Each point is reached from the start by the listed moves, each made 0, 1 or 2 times, or once backwards (-1), plus a little noise. Say if it took an odd or an even number of moves. Then give how often each move was made.
In the rows, zero is written as 128.

Moves:
(1): [ 82 123]
(2): [126  99]
Start: [118 136]
Points:
[ 25 126] => even (2, 0)
[ 71 102] => even (1, 1)
[162  83] => odd (-1, 2)

Moves:
(1): [153 133 117 141 110 132]
(2): [ 98 117 114 103  84 143]
(3): [108 131 127 139  86 123]
(4): [130 133 163 113 156 134]
(5): [117 142 117 129 112 123]
(6): [164 129 108 150 117  92]
Start: [128 127 128 116 142 125]
Points:
[ 92 126 135 157 101 135] => even (0, -1, 2, -1, -1, -1)
[233 118  86 170 118  64] => even (1, 0, 0, 0, -1, 2)
[249 155  55 192 135  76] => odd (2, -1, -1, -1, 1, 1)

Moves:
(1): [118 114 125 130 123 123 111 134 131 120 127 135]
(2): [118 139 145 131 109 123 131 130 132 122 124 132]
(3): [113 126 131 130 142 138 133 140 102 130 148 110]
(4): [139 114 131 131 122 131 130 140 126 113 130 125]
(5): [139 121 127 129 121 128 117 128 126 125 140 130]
(6): [127 131 143 112 136 117 126 116 121 124 113 145]
(7): [133 139 132 111 117 120 113 167 119 128 122 135]
(8): [122 116 134 135 129 126 131 144 117 149 152 130]
(9): [129 126 121 133 129 156 135 111 121 129 120 141]
(10): [131 119 136 120 118 135 120 129 120 145 125 120]
(11): [122 137 138 127 141 140 124 122 139 136 125 127]
(12): [124 133 136 158 142 121 123 145 106 149 124 121]
Start: [137 129 134 120 135 134 128 120 135 144 118 130]
Points:
[126 134 235  36  83  90 130 239  79 139 140 141] => even (-1, 2, 1, 2, -1, 2, 2, 2, -1, 1, 0, -1)
[131 155 164 148 123  91  60 249 125 206  83 110] => odd (1, 0, -1, 0, -1, -1, 2, 0, -1, 1, 1, 2)
[130 163 195  88  89 151  86 118 124 161  96 172] => even (0, 2, 0, -1, 2, 1, 1, 0, 1, 1, 1, 0)
[126 130 170 129 157  53  99 139 133 150 102 178] => even (1, 0, -1, 0, 0, 2, 0, 1, -1, -1, 0, 1)

Moves:
(1): [134 110 126 121 124 131 125 121 130 140 120 123 128 138 135 122 126 122
 134 128 123 134 131]
(2): [134 142 120 120 120 115 134 135 136 126 128 114 129 120 124 120 127 131
 138 132 115 129 110]
(3): [ 95 116 130 141 126 142 136 133 130 136 145 129 144 124 127 119 134 128
 130 122 139 118 113]
(4): [129 133 127 119 141 105 124 128 122 121 129 115 132 118 123 126 127 132
 125 116 127 139 114]
(5): [129 130 153 152 127 130 113 118 128 129 119 140 108 128 142 114 114 123
 140 139 141 127 125]
(6): [122 118 111 142 122 120 125 124 102 139 124 114 151 127 101 130 111 123
 114 120 128 117 116]
(7): [116 129 121 119 134 135 138 138 129 131 115 145 132 122 135 126 123 120
 120 122 121 124 134]
(8): [140 137 124 126 134 116 127 132 135 126 132 129 123 132 131 127 112 144
 127 130 121 125 127]
(9): [136 121 130 143 141 103 138 147 120 129 117 110 138 107 119 140 137 140
 135 124 126 129 113]
(10): [128 114 109 130 109 144 110 140 112 130 126 127 124 125 132 143 117 116
 128 113 134 138 133]
(11): [123 125 121 136 129 129 136 123 118 128 116 137 128 134 118 133 122 126
 127 131 127 142 113]
(12): [130 127 128 117 116 134 110 110 107 130 122 119 135 138 135 154 121 132
 145 130 121 131 130]
(13): [115 122 122 139 134 137 123 128 122 125 120 114 127 137 128 128 122 133
 132 135 128 134 134]
(14): [122 129 121 120 138 137 123 129 123 143 130 135 129 144 120 131 125 116
 128 129 134 124 134]
(15): [138 125 136 130 129 125 120 135 129 133 126 141 118 131 164 126 143 143
 130 145 143 128 121]
(16): [130 141 116 127 136 132 111 126 135 133 121 127 141 117 138 139 132 137
 126 113 125 115 125]
(17): [131 110 131 140 128 149 124 130 124 126 116 122 131 131 117 125 131 132
 131 141 147 122 112]
(18): [128 112 113 126 132 134 123 129 119 129 131 126 115 129 130 129 123 124
 120 132 120 131 120]
(19): [139 129 130 149 131 120 120 137 129 135 130 127 135 120 121 108 129 133
 151 145 134 135 128]
(20): [122 122 129 135 127 119 127 142 121 132 129 139 116 129 120 124 137 139
 122 121 129 119 130]
Start: [142 127 140 120 139 135 105 130 155 136 131 125 122 136 105 117 116 138
 133 140 130 124 110]
Points:
[187  98  93 190 211 162  16 140 141 199  15 130  82 148 174  43  84 121
 206 241 164 182  23] => odd (2, 2, -1, 1, 2, 0, 1, -1, 0, 0, 2, -1, 2, 2, 2, 2, 1, 2, 2, -1)
[211  58  60 152 101 113  13 131  57 175  70  38 117 157 160 166  67 148
 202 183 113 216  84] => odd (2, 1, -1, 0, 0, 1, -1, 0, 1, 2, 1, 1, 2, 0, 2, 0, -1, 1, 1, -1)
[134 140  93 130 155 129 108 180 170 154 146 147 205  74 131  66 119 171
  76 132 167  65  51] => even (-1, 0, 1, 1, -1, 2, 2, 1, -1, 0, -1, -1, -1, -1, 2, 1, 1, 0, 1, -1)
[183 131  46  78 120 136   7 148  73 167 112 166 136 162  57 181  49 149
 152  84  98 148 161] => odd (0, -1, -1, 1, -1, 0, 1, 2, -1, 2, 1, 2, -1, 1, -1, 1, 0, 0, 2, 2)
